Each point is reached from the start by the listed moves, each made once or not at all, plus a little noise. Say if it took an odd or an even number of moves. Then give how often each move was made.
In the rows, zero is written as 128.

Moves:
(1): [139 109 132 113]
(2): [160 122 121 145]
(3): [157 113 167 186]
Start: [133 121 131 125]
Points:
[164 107 170 183] -> odd (0, 0, 1)
[193 103 161 202] -> even (0, 1, 1)
[175  88 172 166] -> even (1, 0, 1)
[176  99 129 126] -> even (1, 1, 0)

Moves:
(1): [125 129 140 108 172 127]
(2): [120 126 115 123 132 101]
(3): [117 146 123 134 171 140]
(4): [147 134 125 139 135 126]
(5): [104 125 145 144 186 107]
(6): [127 111 118 133 154 146]
Start: [138 136 130 142 131 132]
Points:
[131 131 119 136 137 104] -> odd (0, 1, 0, 0, 0, 0)
[116 132 113 129 249 138] -> even (1, 1, 1, 0, 0, 1)
[134 115 108 141 164 124] -> even (0, 1, 0, 0, 0, 1)
[116 136  99 147 208 140] -> odd (0, 1, 1, 0, 0, 1)

Moves:
(1): [130 104 114 133 133 135 126 121 145 143]
(2): [126 155 131  81 137 125  98 133 134  97]
(3): [174 135 167 140 138 119 142 125 110  90]
(4): [119 159 108 111 112 130 154 118 147 117]
(5): [126 132 109 132 147 108 142 155 142 130]
(6): [133 123 116 130 103 123 120 128 124 109]
(7): [101 102 115  91 133 108 126 138 121 125]
(8): [137 110 162 108 124  69 124 139 156 134]
(9): [130 127  84 142 144 110 111 114 127 140]
Start: [136 121 123 138 124 114 127 128 120 134]
Points:
[185 144 133  78 122  25 140 149 183  60] -> odd (1, 1, 1, 1, 1, 1, 0, 1, 0)
[150  80  98 138 140  44 104 117 165 166] -> odd (1, 0, 0, 0, 0, 0, 0, 1, 1)
[193 114 133 150 166   7 134 148 144 116] -> even (0, 0, 1, 0, 1, 0, 0, 1, 1)
[165  87 170  51 148  31 102 143 146  84] -> odd (1, 1, 1, 0, 0, 0, 1, 1, 0)
[105 123  15 105 122  52 138 137 142 114] -> odd (0, 0, 0, 1, 1, 1, 1, 0, 1)
[137 123  32 142 102 100 123  96 150 131] -> even (1, 0, 0, 1, 0, 1, 0, 0, 1)
[161 100  84  88 143  66  81 116 112  70] -> even (1, 1, 1, 0, 0, 1, 1, 0, 1)

Moves:
(1): [142 141 126 131 101 138 129 118 159 111 123  96 119]
(2): [176 119 135 141 110 102 135 110  86 122 118 124  88]
(3): [143 111 120 171 128  94 127 153 135 112 128  93 125]
(4): [132 111 127 154 181 162 133 139 140 112 138 146 146]
(5): [107 117  99 140 145 124 137 137 144 131 122  97  88]
(6): [134 113 148 131 152 159 147 113 133 128 139 102 154]
(7): [120 119 112 136  98  87 124 116 118  35 140 140 121]
(8): [136 107 166 103 146 155 153 131 112 122  56 139 165]
(9): [131 135 173 119 171 151 133 134 128 121 120 134  98]
(10): [ 98 162 165 139 149 151 160 113 128 179  74 112 111]
(11): [125 103 124 148 110 111 122 152 118 147 166 181  93]
(12): [116 135 128 113 131 115 149 130 144 148 110 144 133]
Start: [118  82 129 129 102 118 125 151 115 118 140 105 185]
Points:
[ 81  51 205 132 122 123 211 139  96 106  57 154 194] -> even (0, 0, 0, 0, 0, 1, 1, 1, 0, 1, 1, 1)
[ 62  99 201 130 210 178 212 146 152 188  60  55 128] -> odd (0, 0, 0, 0, 1, 1, 0, 0, 1, 1, 0, 1)
[ 83 113 228 118 199 183 197 130 137 181  74  82 166] -> even (0, 0, 0, 0, 0, 1, 0, 0, 1, 1, 0, 1)
[101  71 125 158 164 127 163 156 181   7 122  94 118] -> even (1, 0, 0, 1, 1, 0, 1, 0, 1, 0, 0, 1)

Moves:
(1): [131 133 131 129 128 136 137 128 138 129 113 124 123 129 125 148 111 148
 125 151 117 113]
(2): [137 154 128  99 125 121 140 138 146 120 114 159 116 116 135 140 130 141
 134 145 139 104]
(3): [121 135 145 123 120 126 117  99 132 142 129 132 149  98 119 120 118 130
 153 125 131 128]
(4): [121 118 126 145 135 153 147 136 144 117 109 123 141 125 133 122 122  97
 114 133 111 131]
(5): [137 133 118 154 125 137 124 159 136 121 158 120 120 136 126 138 125 122
 146 138  99 132]
(6): [155 128 117 142 151 149 114 121 133 119 129  96 158 135 133 132 163 121
 140 122 113 122]
(7): [138 141 125 146 120 123 147 118 149 110 126 145 115 126 116 161 123 145
 141 105  91 155]
(8): [141 117 143 136 127 125 107 111 138 113 139 148 133 133 139 130 124 133
 127 112 104 108]
(9): [148 127 134 109 134 138 116 106 119 133 133 125 136 149 137 131 126 127
 119 128 104 121]
(10): [134 109 142 120 162 117 132 136 114 139  95 133 120 137 109 128 122 133
 130 121 109 140]
(11): [129 111 151 139 131 144 134 124 159 120 145 159 116 152 106 130 137  70
 160 110 112 110]
(12): [133 136 119 163 115 110 118 116 145 138 141 149 135 154 155 107 133 150
 115 117 136 138]
(13): [131 153 149 135 126 121 122 111 133 141 127 127 134 132 124 157 126 114
 127 135 144 142]
(14): [131 110 135 137 114 123 132 125 142 143 118 134 121 119 131 116 135 115
 115 156 131 126]
(15): [149 110 123 153 116 111 136 145 121 143 102 110 121 120 137 121 139 125
 144 104 109 129]
(16): [ 98 128 108 120 129 122 137 104 109 126 141 154 142 100 140 145 111 131
 133 126 169 144]
(17): [117 157 129 119 129 155 102 122 121 142 132 127 116 114 105 129 128 124
 127 111 156 132]
(18): [149 138 114 138 135 114 152 142 112 129 134 122 126 148 109 126 138 126
 103 122 121 134]
(19): [145 120 124 118 118 127 122 123 160 137 110 138 159 129 129 150 131 133
 111 114 122 135]
(20): [152 125 126 118 127 147 138 138 137 121 118 131 130 132 130 123 131 136
 131 123 137 130]
Start: [ 96  96 126 122 104 145 120 126 134 116 124 135 124 142 138 125 136 120
 144 130 113 140]
Points:
[131 161 138 216 109 141 170 113 201 146 101 227 109 139  86 203 109  87
 205  86  70 175] -> even (1, 1, 1, 1, 1, 0, 1, 0, 0, 1, 1, 1, 1, 0, 1, 1, 1, 1, 0, 0)
[165 141 159 200  95 170  80  34 202 151 134 153 152 171 116 163 181  77
 215  35  56 166] -> odd (0, 0, 1, 0, 0, 1, 1, 0, 1, 0, 1, 1, 1, 0, 1, 0, 1, 0, 0, 0)
[189  80 128 132 160 232  67 127 182 103  91 122 189 184 128 151 158  98
 136  77  18 138] -> odd (0, 0, 0, 1, 1, 1, 0, 1, 1, 1, 0, 0, 0, 0, 0, 0, 1, 0, 1, 1)
[176 100 115 218 118 122 141 113 152 169  90 125 171 146 142 150 152 140
 170 136  97 181] -> even (1, 0, 1, 0, 1, 1, 0, 0, 0, 1, 0, 1, 1, 1, 1, 1, 0, 1, 0, 1)
[169  88 130 183  96 192  96 101 249 119 159 166 200 188 143 132 176  82
 210  85  66 136] -> odd (0, 0, 1, 0, 1, 1, 0, 0, 0, 0, 1, 1, 0, 0, 0, 0, 0, 0, 1, 1)
[152  75 138 133 151 220  87 116 193 106 124 186 167 157 101 196 136  91
 197  79  68 129] -> even (1, 0, 0, 0, 1, 1, 0, 1, 0, 1, 1, 0, 0, 0, 0, 1, 1, 0, 1, 1)

Moves:
(1): [121 113 129 128 134 118 132 133 128 118 130 135 128 126 128 128 122 132
 134 120 126 128 131 129 132 116]
(2): [117 142 131 131 137 132 166 120 124 145 151 140 145 145 131 125 137 126
 128 143 125 140 124 121 131 141]
(3): [111 139 125 111 120 122 140 133 132 142 121 130 128 139 138 136 125 104
 128 130 130 108 140 150 114 130]
(4): [120 127 121 126 129 128 136 129 126 122 128 131 123 125 119 139 110 112
 128 120 124 126 132 121 125 129]
(5): [149 109 142 113 155 123 127 123 139 131 151 117 118 113 115 114 127 128
 121 143 141 144 115 141 133 128]
(6): [136 124 137 127 135 124 128 121 127 122 138 125 120 130 134 117 135 135
 115 121 120 142 113 127 135 128]
(7): [131 136 135 119 118 133 126 126 132 125 126 121 124 122 117 126 113 133
 131 116 124 120 134 130 119 122]
(8): [133 149 124 131 113 135 138 135 127 128 130 130 117 134 126 110 129 139
 105 119 140 132 114 125 121 123]
(9): [140 120 125 130 143 130 121 126 122 136 141 110 117 118 125 118 122 126
 126 125 126 129 122 133 149 115]
(10): [129 131 122 130 120 117 132 131 134 122 134 131 135 119 134 128 136 135
 129 127 133 111 134 126 138 125]
(11): [119 155 120 125 131 120 147 127 154 149 127 105 123 136 129 126 133 126
 129 141 137 117 108 137 135 139]
(12): [126 134 125 131 115 118 128 132 137 137 128 131 132 133 132 137 115 124
 133 119 131 126 134 124 127 126]
(13): [133 127 127 127 123 113 117 124 136 121 121 132 131 132 126 141 109 117
 141 126 126 116 123 130 122 109]
(14): [138 116 126 135 118 121 131 119 147 136 124 108 133 128 120 112 132 116
 125 110 122 136 131 140 138 121]
(15): [146 123 122 124 144 138 130 119 143 137 125 127 126 127 122 117 117 123
 137 136 131 131 126 124 121 139]
(16): [121 126 127 131 146 120 118 137 124 119 143 137 139 131 127 140 122 133
 116 122 116 129 133 128 135 118]
(17): [129 133 132 127 124 129 134 131 132 136 125 149 126 120 133 128 158 139
 119 114 123 141 117 138 130 125]
(18): [151 117 131 137 137 112 127 138 140 118 138 117 124 114 130 124 110 127
 126 130 121 141 135 110 139 114]
(19): [130 131 125 138 132 115 125 131 135 111 127 119 128 114 132 127 118 120
 138 114 144 128 126 117 123 118]
(20): [144 132 123 134 143 106 135 122 123 137 143 122 134 136 122 149 124 128
 128 134 128 119 130 116 124 130]
(21): [130 125 127 134 129 118 129 117 145 136 145 112 121 133 134 131 133 132
 113 125 124 139 159 135 136 126]
(22): [133 123 115 113 122 119 125 131 119 108 124 131 137 123 128 125 116 132
 135 127 132 127 139 117 128 112]
(23): [127 126 142 120 141 116 115 115 140 143 136 113 115 130 115 126 124 114
 120 132 114 124 153 134 128 130]
(24): [137 131 130 126 126 121 119 133 136 125 140 117 110 140 125 121 124 116
 135 135 105 133 126 133 127 127]
Start: [119 119 136 113 142 129 134 118 133 136 137 125 143 135 126 121 131 128
 141 120 115 143 145 143 143 129]
Points:
[203  69 150 104 221   7 129  90 235 178 231  74 121 116 113 121  94  93
 106  88  78 159 194 181 198  61] -> even (1, 0, 1, 0, 1, 1, 0, 0, 1, 1, 0, 1, 1, 1, 1, 1, 1, 1, 0, 1, 1, 0, 1, 0)
[138 115 122 102 123  78 146 122 169 127 165  94 105 146 122  91  96  80
 127  75  87 124 132 178 164  73] -> even (1, 0, 1, 1, 0, 1, 0, 1, 1, 1, 0, 0, 1, 1, 0, 0, 0, 0, 0, 0, 0, 0, 0, 1)
[130 106 152 115 209  43 164  95 172 172 248 112 157 148 114 146 119 128
 112 130 100 152 207 145 177 117] -> odd (1, 1, 0, 0, 1, 0, 0, 0, 0, 1, 0, 1, 0, 0, 0, 1, 0, 0, 0, 1, 1, 0, 1, 0)
[128 120 139  96 201  68 159 120 145 131 202 119 138 115 130 120 100  88
 115  90  81 172 173 132 172  80] -> odd (0, 1, 1, 1, 0, 1, 0, 0, 1, 0, 0, 0, 0, 0, 0, 1, 1, 1, 1, 0, 0, 1, 1, 0)

Moves:
(1): [128 116 135 130 146 130 133 123 131 110 133 121 134 134 133 132 116 106
 143 125 138 146 129 150 129]
(2): [123 116 138 128 131 125 119 117 109 125 116 129 122 132 117 105 105 134
 137 130 128 137 115 113 114]
(3): [142 120 119 137 137 125 124 139  98 150 129 114 132 142 134 129 132 146
 135 118 120 137 113 140 127]
(4): [119 123 125 116 132 129 150 113 119 131 112 114 126 146 122 136 121 135
 137 128 109 119 130 134 131]
(5): [143 138 132 132 122 127 140 126 130 117 118 135 119 129 123 134 126 113
 148 138 129 121 124 129 120]
(6): [133 132 139 138 121 137 135 130 111 130 123 131 128 128 118 129 114 119
 122 130 144 125 121 130 132]
(7): [120 116 117 141 113 117 108 124 124 127 123 155 121 108 141 133 106 119
 144 119  97 135 126 127 132]
(8): [131 127 143 127 144 120 139 134 132 132 147 141 149 128 123 159 110 135
 144 143 143 117 143 124 146]
(9): [124 134 116 119 139 153 133 155 130 123 125 118 125 130 111 123 133 128
 117 127 130 113 143 131 146]
(10): [143 133 130 123 124 147 125 133 130 116 125 146  98 141 102 151 145 119
 128 149 143 156 122 149 103]
(11): [118 136 138 129 132 134 126 135 132 110 152 116 117 115 124 132 133 121
 131 112 145 134 113 135 131]
(12): [154 128 136 115 130 114 147 150 138 141 148 115 115 112 128 130 108 136
  99 138 136 121 138 150 115]
(13): [132 125 138 156 140 115 132 141 141 122 137 123 127 115 130 124 124 109
 112 124 106 111 114 151 138]
(14): [116 150 131 124 113 113 126  96 147 147 143 130  99 162 133 125 129 131
 111 119 121 135 139  94 125]
(15): [124 110 130 135 126 132 140 128 119 117 127 121 115 130 115 122 125 117
 132 119 129 108 126 122 125]
(16): [110 146 120 140 134 122 127 120 137 135 118 122 128 127 121 125 134 130
 139 132 135 140 122 130 125]
(17): [129 124 137 127 114 102 127 154 132 125 134 122 128 133 114 129 162 121
 135 130 127 104 126 164 156]
(18): [130 126 128 115 123 140 134 124 145 150 115 129 128 143 133 122 132 138
 128 132 130 122 130 127 114]
(19): [111 140 140 142 116 128 117 131 106 114 143 134 129 133 129 123 133 144
 114 123 134 111 137 127 124]
(20): [123 125 122 127 143 153 143 123 168 119 135 117 125 122 126 127 115 154
 120 127 142 134 135 130 132]
(21): [136 117 128 132 119 129 115 130 130 116 141 125 140 126 117 127 123 114
 127 126 131 122 135 131 121]
(22): [133 120 137 141 125 133 118 129 133 132 106 133 122 115 109 115 134 119
 130 128 121 132 138 110 134]
(23): [133 115 103 115 141 130 113 124 111 127 114 118 127 127 113 121 117 127
 125 102 137 143 123 138 117]
(24): [140 114 127 128 116 119 132 166 129 125 137 113 135 154 127 157 114 116
 139 117 137 127 120 115 105]
Start: [118 131 115 130 117 134 141 146 107 145 105 157 115 136 112 139 127 138
 140 111 109 123 126 133 136]
Points:
[130 157 158 150 132  81 164 164 132  94 180 129  60 173  35 196 118  89
 140 105 155 113 130 249 122] -> even (1, 0, 0, 1, 1, 0, 0, 1, 0, 1, 1, 1, 1, 1, 0, 1, 1, 0, 1, 0, 1, 0, 1, 0)
[133  76 149 137  79 120 189 220 124 136 155 140 118 162  71 198  55 148
 143 106 132  33 158 175 134] -> even (0, 0, 0, 1, 0, 1, 1, 1, 0, 0, 0, 1, 0, 0, 1, 0, 1, 1, 1, 1, 1, 0, 0, 1)
[ 75 142 119 126  76 118 148 122 142 152 102 160  23 189  67 163 161 116
 171 100  94 126 108 160 127] -> odd (0, 0, 0, 1, 0, 0, 1, 0, 0, 1, 1, 0, 0, 1, 1, 1, 1, 1, 0, 0, 0, 0, 0, 0)
[121 127 141 189 127 152 124 177 133 149 119 153  43 103  71 120  92 171
 121 104 114 158  95 188  90] -> even (0, 1, 1, 0, 0, 0, 1, 0, 0, 1, 1, 1, 1, 0, 0, 1, 0, 1, 1, 1, 0, 1, 0, 0)
[173 104 113 142 126 110 178 213 131 160 146 151 116 134 119 211  39 162
 174 114 118 117 130 153 115] -> odd (0, 0, 1, 0, 1, 0, 1, 1, 0, 0, 0, 1, 0, 0, 0, 0, 0, 0, 0, 1, 0, 0, 0, 1)
[129 105  99 150 120 139 113 176 117 162 120 154 105 148  44 152  95 142
 142  70 117 113 159 146 195] -> odd (0, 0, 1, 0, 0, 1, 1, 1, 1, 0, 0, 0, 0, 1, 0, 0, 1, 0, 0, 1, 1, 1, 1, 0)
[158  79 140 156  99 102 159 232  65 142 149 130 144 178  66 196 111 109
 177  96 141  68 111 162 150] -> odd (0, 0, 1, 0, 0, 1, 0, 1, 0, 0, 0, 0, 0, 0, 1, 0, 1, 0, 0, 0, 1, 0, 0, 1)
[135 130  95 127 126 142 141 184  60 172  46 124  99 176  44 108 130 142
 171  96 139 115  93 181 130] -> odd (0, 1, 1, 0, 1, 1, 0, 0, 1, 0, 0, 0, 0, 0, 0, 1, 1, 1, 0, 0, 0, 0, 1, 0)
[122 101 128 134 166 178 181 207 146  76 151  97 133 174  61 192  59 111
 158  69 156  81 137 189 123] -> odd (1, 0, 0, 1, 1, 0, 0, 1, 1, 0, 1, 0, 1, 0, 0, 0, 0, 1, 1, 1, 1, 0, 1, 1)
[108  62 173 203 121 111 156 173  55 101 105 165 116 151  70 164  19  84
 183  90  89  84 116 128 138] -> odd (1, 1, 0, 1, 0, 1, 1, 1, 0, 0, 0, 0, 1, 0, 1, 0, 0, 0, 1, 0, 0, 1, 0, 1)
[ 87 110 145 193 143 165 142 156 165  77 167 172  90 122  72 182  85 108
 163 107 146 122 121 199 118] -> even (1, 0, 0, 0, 0, 0, 1, 1, 0, 1, 1, 0, 1, 0, 1, 1, 0, 1, 1, 1, 1, 0, 0, 0)
